Every row gives one point. A path goes straight from each point to the next, and from the last back to the first. The post is the endless flat space through its rows: a point in 2 columns, a line in 3, a plane in 4, and so on, so that a path can go around it. How many times does the path go around the post? Going back the other way cancels.

Post (2 x 3)
[[-2.9  4.7  5.8]
 [ 2.5 -0.5 -1.6]]
Path (13 x 3)
[[ 2.4  2.0  1.8]
 [ 6.6 -1.8  4.1]
 [ 3.9 -5.1 -2.3]
 [ 4.5 -1.2  5.3]
 [-1.6 -2.3  3.4]
 [-4.1  0.2 -4.9]
 [-1.1  7.0 -3.5]
 [ 1.1  9.3  6.6]
 [ 8.1  0.7  1.6]
 [ 1.7 -7.5  2.8]
 [-3.2  1.6  3.0]
 [-2.4  1.4 -8.1]
 [ 2.1  7.0 -3.2]]
Times around: 2

Post (8 x 9)
[[ 12.1  -1.8  -1.9   1.3   4.2  10.8   6.2   7.2  -9.1]
 [  0.0  -0.1  -2.3  -1.2  -1.2  -2.4   1.8  -3.1   2.5]
 [  3.2  -8.0   3.6   6.6   5.8 -11.1   3.1  -0.9  -2.2]
 [ -0.1  -0.8  -1.4  -1.8  -6.3  -2.5  -3.2   1.4   2.4]
 [  0.6  -2.6   0.1  -5.4  -5.0  -2.4   1.2  -2.2  -6.6]
 [ -0.4   7.3  -8.2  -3.2  -1.0  -1.8 -10.3   5.9   4.7]
 [ -1.0   4.5  -0.3  -7.4  -0.6  -2.1  -4.8   2.4   4.1]
 [  3.3  -4.7  -0.4  -3.8  -1.7   1.5  -1.4  -3.5  -4.3]]
Path (13 x 9)
[[ 7.3 -2.8 -3.8  2.5  2.4  1.8  2.4  3.3 -0.1]
 [-1.0 -1.2 -7.4  4.0  1.8 -7.8  0.1  4.8  1.2]
 [ 3.8  4.9 -9.7 -1.6 -2.5  1.5 -0.6  3.3  9.0]
 [ 5.8 -1.7 -1.6  1.3  0.3 -3.1 -3.9 -0.1  1.3]
 [-0.6  2.9  5.6  3.6  2.2 -3.1 -3.2  0.0  5.9]
 [ 7.4  6.6  4.0  0.6  2.6  1.0  1.9  4.5  2.4]
 [ 3.8  1.5 -0.4 -4.0 -1.1 -0.3  4.5  0.1  2.8]
 [ 6.0 -6.5 -8.2 -1.9  1.0 -0.1 -8.8  4.6  1.4]
 [-3.3 -1.8 -5.2 -1.8  0.8  2.5 -5.3 -1.5 -1.3]
 [-0.1 -3.3  1.1 -9.5 -2.0 -2.0 -2.5 -1.2 -4.8]
 [ 7.7 -6.6  2.6 -7.4  4.1 -4.6  1.4  2.3 -1.1]
 [ 5.8  6.5 -3.1 -3.4 -1.2  1.8 -1.0  0.3 -0.9]
 [11.0 -2.9 -0.6  0.1  2.7  0.5  1.8  0.0 -4.5]]
Times around: 0

Post (17 x 18)
[[ -6.3   2.0   3.6   0.6  -2.8   6.2  11.6   1.0  -8.5  -0.3   3.6  -5.5
    0.4   2.7   3.6  -0.4  -5.1   1.0]
 [  3.9   0.1   8.2   0.1   1.8  -1.4   0.4   3.9   2.1   4.0   1.3   6.4
    1.3  -0.8   0.9  -0.8  -2.4   0.6]
 [ -3.6   1.5   2.9  -0.8  -0.3   1.2  -2.6 -13.5  -5.7  -2.7   9.4  -0.7
   -0.4   0.2   0.0  -4.1   2.7  -6.9]
 [  1.6  -3.3   2.8  -0.5  -2.2  -2.6  -2.1   0.1  -1.1  -1.8  10.1  -3.1
    7.7   0.2  -7.9   3.1  -2.7  -6.5]
 [ -3.0  -1.7   1.6  -5.3  -0.2   0.0   7.4  -8.9   1.0   5.7   0.3   4.7
    0.2   2.0   3.6  -6.4  -0.3   0.0]
 [ -6.7  -3.9  -5.2   5.7  -4.1  -2.8   7.5  -2.7   0.8   2.5  -2.8   5.2
    1.5   1.8  -0.9   5.2  -0.5   1.3]
 [ -3.1  -8.0  -0.4  -4.2  -1.3  -3.3 -13.6  -3.7  -2.7  -8.4   4.9   1.9
    4.5  -0.6   1.9  -1.0   0.1  -5.1]
 [ -2.2  -1.7   4.6  -6.0  -5.9  -2.0   0.5  -0.7  -2.5   6.8  -8.3  -0.2
    2.6  -1.0  -2.8  -0.5  -9.6  -1.9]
 [  0.4   3.5   0.1  -4.3   5.2   2.0   0.8  -6.6  -1.8  -3.6  -1.0 -10.5
   -0.4  -1.4  -0.4  -2.1   1.7  -7.0]
 [  0.2  -0.9  10.8   0.4  -7.0   8.5  -2.7   1.1   0.9  -0.6   8.1  -4.1
   -0.9   2.5  -3.1  -2.4   3.8  -0.2]
 [  7.3  -3.7   7.9   0.3   3.5   7.3  -1.4   3.5  -1.4  -1.2   2.5  -0.5
    8.2  -8.2  -2.6  -2.7  -2.2  -2.4]
 [  2.7  -1.0   0.2   1.1   6.7   6.2  -0.2  -2.2   0.8   3.5   1.1  -2.3
   -0.2  -1.0   3.2  -3.2  -6.8  -0.1]
 [  3.3  -1.7   3.9  -4.5  -0.7   2.8   1.3   0.8   2.0  -4.9  -1.0   1.3
    5.2  -3.8  -4.2  -2.0  -9.2  -7.6]
 [ -0.9   3.4   2.6   1.2  -1.6   6.2   0.7   3.1  -1.1  -4.8   6.5   2.6
    8.4  -3.2   2.6  -2.2  -4.4   9.3]
 [ -0.8   2.3  -2.7  -3.8  -5.5   9.0   1.0   4.5  -5.7   3.8  -4.8  -0.1
   -3.2   2.2  -2.7   4.6   3.4   2.6]
 [  3.7  -3.1   1.6   1.2  -5.6  -0.7   2.3  -0.9  -0.8   3.5   7.7  -1.6
   -4.1  -3.2   0.0   3.4   3.5  -2.2]
 [  3.5  -1.5  -1.6   1.4  -3.8  -2.2  -1.4  -1.7  -6.9   3.6  -3.1  -1.5
   -3.0  -0.2  -1.3  -6.0   2.8  -3.9]]
Path (26 x 18)
[[ -1.3  -9.1  -1.1   7.2  -2.5   3.1  -9.2  -1.5   3.4  -6.0  -2.1  -5.8
   -3.5   2.7   3.3   0.3  -2.8  -5.9]
 [  4.6  -7.1   3.9   2.2  -4.5  -3.4   5.2   1.0   4.8   3.3   6.5  -3.5
   -0.3  -2.7  -1.9  -1.0   0.1  -9.5]
 [ -2.9   1.4   2.8  -4.8  -0.5  10.1  -5.7  -2.0  -9.5  -0.6  -2.3  -2.6
    5.2  -2.9  -1.9   0.2  -7.4  -9.6]
 [ -4.3  -1.1  -3.5   2.8   1.0   0.3   0.0  -2.3   1.3   0.2   1.2  -2.6
    1.6  -2.7  -2.1  -1.8  -0.7  -5.5]
 [ -1.2  -7.1   5.6   0.1  -4.8   4.9   1.1  -2.1  -8.2   3.9   9.1  -0.3
    0.4  -1.4   0.7  -5.1  -4.3  -1.6]
 [  2.9   4.1   7.4  -6.0   2.1   9.7   7.5   2.3  -4.7  -5.3  -2.1  -0.7
    5.2   1.6  -7.0  -0.3   1.8  -0.6]
 [  3.3   7.4   6.6  -0.1  -4.4  -2.5   4.3   2.7  -3.6  -2.8  -1.5  -0.9
    1.6   2.4   0.3  -3.6   0.5   2.3]
 [ -1.9  -2.3   3.0  -2.5  -4.2   3.2   3.7  -2.2  -8.6  -5.7   2.1  -4.5
    4.3   0.3  -1.9   0.6  -4.7  -1.4]
 [ -2.1  -1.8  -2.2  -7.5   0.3   4.1  -1.2  -4.2 -16.7   5.0  -4.6   8.3
   -0.2   1.6   6.8   1.7   2.2   2.3]
 [  4.4  -2.6  10.6  -4.4  -0.9   2.9   6.2   8.8  -0.3  -0.5   6.5   1.3
    6.1  -6.6   6.3   4.0  -6.4   0.0]
 [ -8.3  -2.5   0.5  -5.5   0.1   4.2   0.7  -2.8  -3.2   0.4   3.7   3.9
    7.5   7.4   1.2  -5.6  -2.7  -4.1]
 [ -0.1  -6.7   6.1   2.7  -5.5   0.9  -0.5  -1.4   2.0  -0.5   1.0  -1.8
    0.6  -1.6  -5.0  -4.3  -0.1  -7.5]
 [ -3.7   3.5   0.1  -2.9   6.5  -0.6  -1.2  -5.1   2.5  -1.7   7.2   4.3
    0.0   1.2   0.8   3.6   1.2   5.2]
 [  3.4  -3.6   0.8   1.8   2.6  -0.5   4.9   1.7  -3.5   4.7  -5.2  -2.1
   -4.0   0.5   3.0   0.4  -4.4   0.1]
 [  4.2  -1.0   1.3  -2.7   6.1   3.6   5.8   0.5  -7.2  -0.1   3.9   3.3
    4.6   3.0   9.0  -5.6   0.1   2.4]
 [ -0.2  -3.0   7.1   5.5  -5.2   6.3   1.3   2.1   1.6   0.7   2.9  -1.8
    1.8   7.6  -0.7  -5.0   2.3  -3.7]
 [ -5.4  -5.2   4.9   3.3  -6.7   7.0  -1.4  -3.4   0.6   4.1   2.6  -5.5
    5.6  -0.9  -5.0  -7.3  -4.9  -5.5]
 [  2.9   3.0   4.4   3.1  -3.7   1.5  -2.6   1.3  -0.9   3.0  -0.5  -6.9
   -5.5  -3.6  -1.3  -0.9  -5.4  -0.7]
 [ -7.1  -4.0  -3.1  -0.3   2.5   3.4   1.2  -6.2   0.0  -3.4  -7.8   4.7
    1.7   7.1  -3.5  -4.6  -0.4   3.4]
 [ -2.7  -7.2  -4.8   1.3  -3.3   6.0  -3.3  -5.4   3.3   1.2   1.1   9.0
   -0.1   4.3  -2.9   1.8  -9.4  -1.2]
 [  3.9   5.0  -0.1  -1.6  -3.3  -4.0   1.5  -5.4   3.0  -2.3  -0.2  -3.6
   -5.9   2.0  -0.9   0.3   3.3  -7.1]
 [  5.9  -1.3   3.7   8.3  -4.8  -1.1   5.7   2.1  -2.0  -3.0   5.4   4.1
   -4.0  -6.0   2.9  -3.1   2.8  -7.6]
 [ -5.4   1.9   5.6 -10.9  -0.1  -5.2  -5.3  -5.4  -7.7   2.4  -3.2   7.2
    8.6  -6.4  -0.5  -3.5   3.0  -5.4]
 [ -2.3  -3.4   5.1  -6.9   2.1  -0.3   0.8  -6.1  -0.2   2.9   0.8   1.5
   -0.4  -2.5  -4.5  -2.2  -0.4  -7.0]
 [  1.1   2.7  -5.5 -10.8   0.7  -2.8   0.3  -7.8  -4.8  -0.7   7.2   1.4
    0.9  -1.2  -2.5   2.8   0.2   3.9]
 [  8.5   0.3  -3.7   3.9  -3.0   3.9   1.3  -1.4  -1.2  -0.5   6.5  -3.8
   -0.1  -1.7  -3.7   1.0  -1.5   1.5]]
Times around: 4

Post (17 x 18)
[[  0.8   3.9   2.4  -6.4  -1.6   8.7  -1.0  -4.4  -1.3   1.8  -6.6   0.2
    8.3   5.8  -2.9  -1.7  -2.7  -0.5]
 [ -1.0   5.2   3.5   1.9   7.6  -2.9  -2.3  -2.2   0.2   1.5  -1.2  -3.8
    6.0   3.6  10.0   5.1   7.2  -6.3]
 [  8.1   0.2  -2.8  -0.4  -3.5   3.5  -3.9  -3.5   0.1   5.8  -1.6   2.8
   -0.1   1.0   5.9   4.6   4.7   0.9]
 [ -3.2  -3.4  -6.7  -0.9  -7.4   3.3   0.9   3.4  -0.6   1.7   1.4  -0.3
    0.6   1.9  -1.2  -6.7   7.9   6.3]
 [ -3.6  -3.0  -0.6  -3.4   1.1   0.5  -1.5  -1.3   2.8   4.0   3.4  -4.4
   -6.3  -3.4  -1.4   4.4   3.3   0.2]
 [  1.2   4.4   3.7   1.3   0.8   3.3   6.4 -10.0  -1.7  -1.5  -2.8   5.9
    0.4  -0.3  -2.2  -0.3  -2.8   2.8]
 [ -2.9  -2.1  -0.8  -3.4   3.2   2.4  -1.7  -3.9   9.0   1.8  -2.1   6.4
    3.8  -2.4  -1.5  -1.6  -1.7   3.5]
 [ -3.4   1.9   5.2   0.8   3.1  -3.3   1.7  -9.8   6.3  -5.9  -1.5  -2.9
    1.2  -0.6   4.8  -0.7  -5.2  -2.4]
 [  4.7  -1.7   2.6  -7.1   3.1  -1.9  -2.3  -3.4  -4.6   4.5   1.3   0.2
    5.4  -3.0   6.1   0.6   1.0  -5.1]
 [  3.3   2.6   0.2   1.8  -4.3   6.0   0.8   1.0   0.2   3.3   2.7   1.3
   -3.8   5.0   1.0  -2.3   2.1   3.1]
 [  0.6   6.4  -3.4   1.5  -3.0  -2.7  -2.6  -4.9   3.4   1.1   2.3   2.9
   -2.6   2.3  -2.5   0.7  -2.7   1.8]
 [  2.6   4.0  -6.9  -6.9   3.2  -1.5   0.9  -1.6   1.6   1.2  -2.5   2.7
    4.9   0.0   8.1   1.8   0.5  -2.5]
 [  4.8   0.0   4.6  -5.9   3.4   2.1  -3.0  -0.2   2.0   3.6  -0.7   0.0
   -0.1   0.2   4.2   1.1  10.0  -2.8]
 [  1.0   1.4  -0.3  -0.6   1.2   1.4   5.5  -7.4  -1.7  -3.4  -3.2  -1.0
    5.1   3.9   1.1  -1.7  -6.5   6.5]
 [  3.4  -4.6  -5.7  11.1   0.5  -3.6  -0.4  -5.6   2.9  -2.5  -0.5   2.5
   -2.9   5.4  -2.2  -1.7   1.6   1.0]
 [ -0.5  -3.5   6.0  -3.9  -3.4   5.9   3.0   3.2  -2.4  -1.8  -0.4   3.6
   -1.1  -7.0  -5.1  -1.0   3.0   4.4]
 [  2.6  -6.6  -0.7   2.1   2.1   0.0   3.9  -2.9  -0.6  -0.4   3.2  -3.1
    7.5  -4.1  -3.4   1.3   2.8  -1.6]]
Path (27 x 18)
[[  3.0  -6.0  -6.6  -0.6   0.1   4.9  -1.0   2.9   1.9   2.8   0.8   0.3
    7.4   3.8   3.2   0.9  10.9   0.1]
 [ -2.1   4.4   4.0   3.0   9.8   3.0   1.3  -2.8   0.3  -1.9   3.6   1.8
    2.9   2.9   0.0  -1.2  -8.0   2.2]
 [  0.7   5.1  -2.2  -1.4  12.8   0.4   1.5   9.3   3.5   2.3   0.7  -5.6
    3.4  -3.0  13.2   6.5   3.8  -5.5]
 [  0.5   6.4  -0.9  -7.3  -6.4   3.0   6.8   0.9 -13.4   3.3   0.1   0.0
    3.6  -4.7  -3.7   0.0   1.2  -0.5]
 [ -3.0  -0.2  -8.3  -6.6   5.5   0.0  -1.5  -2.4  13.5   0.7   1.2  -6.8
    2.6  -1.5   3.9   1.2   1.5  -3.8]
 [  4.8   2.8   8.6  -9.3   7.5   3.5  -1.3  -4.8  -3.1  -0.9  -3.8   1.8
   -1.8   0.1  -0.1   3.9   3.4  -1.7]
 [  5.4  -0.9   0.1   2.4  -2.7   0.9   3.6  -9.4   0.4  -2.5   0.4   4.0
   -3.8   6.5  -0.1   0.1  -5.0   5.3]
 [ -6.1  -5.8  -2.0  -1.8  -5.9   2.0  -1.7   1.6  -4.8  -0.8  -5.3   1.2
   -2.0  -0.1  -0.7  -1.1   3.7  -0.2]
 [ -7.9   1.2   4.2  -4.5   5.3   6.9  -1.3   2.5   1.4  -0.1   0.7   4.2
    0.6   2.0  -6.3   0.4  -0.2   0.2]
 [ -2.6   3.2   0.4  -3.6  -5.2   8.4   4.6  -5.7   1.2  -7.3  -5.4  -0.4
    4.8   1.5  -0.1 -10.6  -4.2   3.9]
 [  2.1   0.8  -1.3 -11.0   3.2   2.3  -4.1  10.3  -6.7   6.2  -3.2  -4.0
   -0.3  -2.3   9.3   3.5  14.8  -4.4]
 [  7.5   4.1  -1.0  -3.8  -3.6  -3.8  -0.5  -6.3   0.7   3.3   1.3   1.2
    5.5   1.1   6.8  -1.2  -2.2  -1.7]
 [ -0.5   4.8  -1.2   2.7  -1.3  -1.2   3.0  -2.9   0.5  -3.6  -0.1  -1.2
    2.0   4.9   9.4   9.9  -5.6  -3.2]
 [ -0.1  -4.2   3.2  -0.5   4.4   1.7   3.6  -8.6   1.8   1.3   8.1   2.9
    1.3  -2.9  -6.3   0.7   8.7  -1.5]
 [  2.6  -5.3   3.5  -7.9  -2.7   4.3  -1.2  -2.5   1.8  -1.4   0.1  -1.4
    2.2  -5.2   4.2  -5.1   1.9   3.3]
 [ -2.7  -8.7  -3.1  -3.6  -5.6   1.3   0.1 -12.6   1.9   4.7  -4.2  -7.8
   -3.6  -4.2 -10.6  -5.1   6.7   7.6]
 [ -0.9   0.5   4.0   0.6  -1.1  -0.3   3.6  -8.0   0.8   6.5   1.2   0.8
    1.3  -2.1   1.5   6.7   5.1   1.2]
 [  1.4  -5.1   3.9  -5.5  -3.0   6.9  -0.6  -7.3   3.0   2.7  -2.7   4.2
   -0.8   1.1   6.6  -3.8  -3.8   7.8]
 [ -4.0   2.7  -4.8  -1.4   4.3   6.7   2.9   7.5  -4.4   3.7   6.8   3.9
   -0.4   1.0  -4.8   3.4   2.9   1.2]
 [  0.9  -0.1  -5.0  -2.2  -2.3   4.5   2.0  -6.3  -1.9   0.0  -0.7   1.8
    1.2  -0.1  -7.6  -6.1  -2.8   0.0]
 [  2.8   5.4   0.3  -3.7   0.0   0.3  -3.1 -11.4  -1.7   7.7 -10.4   3.9
    2.1   0.1   6.1   3.4  -0.8   1.4]
 [  3.0   2.7   1.1   4.3  -2.7  -5.5   4.6  -6.3   0.3  -0.6   4.8  -0.1
    0.1   2.9   3.7  -1.0  -8.6   5.8]
 [  2.8 -12.4   2.0   5.9   1.3  -4.1  -0.2  -5.9   7.3  -5.9   2.5   1.4
   -0.9  -3.2   5.0   1.2  -0.7   5.5]
 [  1.1  -1.3   0.8  -6.5  -3.9   7.4  -1.0  -2.9  -8.0   4.3   4.8  -0.3
   -0.9  -3.8   0.0   1.8   7.3   4.0]
 [ -0.2   3.6   6.0  -0.3   8.9  -3.1  -3.2  -6.9   8.8   0.0   0.4  -1.6
    0.6  -6.9  -0.4   3.8   2.9  -2.6]
 [  6.3   0.7  -3.7  -3.3   2.5   3.7   3.7  -3.2  -4.4  12.4   4.8   2.2
    6.8  -1.8  -1.9   1.9   3.5   1.1]
 [  3.9   3.9   7.1  -5.4   0.4  -2.0  -0.9  -5.8   5.4  -3.5  -1.0   0.5
   -0.5  -1.9  -1.1   4.8  -1.7   3.0]]
Times around: 4
